Each point is reached from the start by the listed moves, each made 0, 1 or 2 times, or once backwards (-1), plus a little noise. Say if it took an odd or an even number of moves. Then give how often each move was made.
(in the rows, 128 means zero)

Moves:
(1): [ 93 186  71]
(2): [ 63 122 162]
Start: [135 125 140]
Points:
[ 73 119 169] -> odd (0, 1)
[136 125 141] -> even (0, 0)
[ 98 183  84] -> odd (1, 0)
[235  76 164] -> even (-1, -1)

Moves:
(1): [116 127 124 115 139 128 102 112 130]
(2): [103 116 128 120 119 114 132 111 133]
(3): [131 117 122 143 125 132 131 105 116]
(4): [105 138 114 137 128 142 126 127 125]
(5): [138 123 123 145 116 105 119 112 146]
(6): [118 130 122 146 124 132 120 125 162]
(7): [117 146 121 141 131 140 139 121 126]
(8): [122 138 132 142 134 128 133 140 123]
Start: [129 130 134 137 111 124 125 136 128]
Points:
[159 127 136 120 110 127  93 167 175] -> odd (0, -1, -1, 0, 0, 1, -1, -1)
[ 53 131 143 126 120 122 126 106 153] -> even (1, 2, 0, -1, -1, 1, 1, 1)
[168 121 113 211  88 103  97  94 182] -> odd (0, -1, 1, 0, 2, 1, 0, 0)
[146 115 131 172 107 131 143  85 105] -> even (0, 0, 2, -1, 0, 0, 1, 0)
[ 86 152  83 166 108 114  70  46 165] -> even (2, 0, 0, 1, 2, 0, 2, -1)
[  7 126  88 150 122 139 104  29  71] -> odd (2, 2, 2, 2, 0, -1, 1, 1)

Moves:
(1): [120 114 132 121 124 129 124 121 145 143 158 130 132 108 124 130]
(2): [134 123 136 154 134 127 123 127 124 128 138 142 131 133 132 124]
(3): [120 131 132 132 138 142 118 129 120 133 117 120 109 129 125 127]
(4): [132 125 129 146 126 142 127 125 140 132 126 140 111 123 132 130]
(5): [142 138 127 144 135 107 118 131 119 138 126 118 126 116 122 132]
(6): [132 117 125 150 136 118 152 120 104 111 139 149 103 147 144 138]
(7): [111 144 131 115 119 135 129 118 133 106 133 138 131 140 132 134]
(8): [126 112 122 141 127 153 139 161 117 116 138 110 103 133 126 133]
(9): [133 127 132 135 128 144 122 126 117 143 121 131 129 119 134 131]
(10): [116 124 132 125 113 112 126 128 125 137 137 130 126 113 140 121]
(11): [120 119 130 124 132 125 138 136 151 121 125 125 135 146 125 141]
(12): [118 131 129 121 129 123 146 132 139 124 132 121 135 131 126 127]
(13): [118 114 141 133 121 131 137 143 131 118 128 133 118 133 101 133]
(14): [125 132 137 138 132 127 115 117 135 117 110 129 145 124 124 126]
Start: [118 152 131 131 125 128 144 113 145 125 129 132 129 130 126 120]
Points:
[ 85 116 177 214  92 137 155 135 209 125 235 176 109  99 118 160] -> odd (2, 2, -1, 2, 2, 0, 2, 1, 1, 1, 1, 1, 1, 0)
[ 33 107 151 174 100 160 220 142 192  50 207 197  41 217 182 150] -> odd (0, 2, 1, 2, -1, 1, 2, 1, -1, 2, 2, 1, 0, -1)
[ 99  75 158 171 117 220 113 158 123 184 152 117  20  55  63 130] -> odd (2, -1, 2, 1, 0, 0, -1, 1, 1, 0, -1, -1, 2, 0)
[  7 176 144 108 122 211 160 159 231  22  80  76 123 200 138 133] -> odd (-1, 0, 2, 1, -1, -1, 2, 2, -1, 1, 2, 2, -1, 2)
[161 155 113 247 179 142 213 127  81  86 129 151  59 189 179 147] -> even (-1, 1, 0, 1, 1, 2, 0, 1, 1, -1, 0, 2, -1, 0)
[118 210 119 116 131 131 147  77 166 124 120 144  84 125 114 125] -> even (0, -1, 1, 2, 1, 0, 1, -1, -1, -1, -1, 1, 0, -1)
[ 94 115 159 162 106  77 186 128 182 131 150 185 121 162 136  99] -> even (-1, 2, 0, 1, -1, 0, -1, -1, -1, 2, 1, 1, 1, -1)
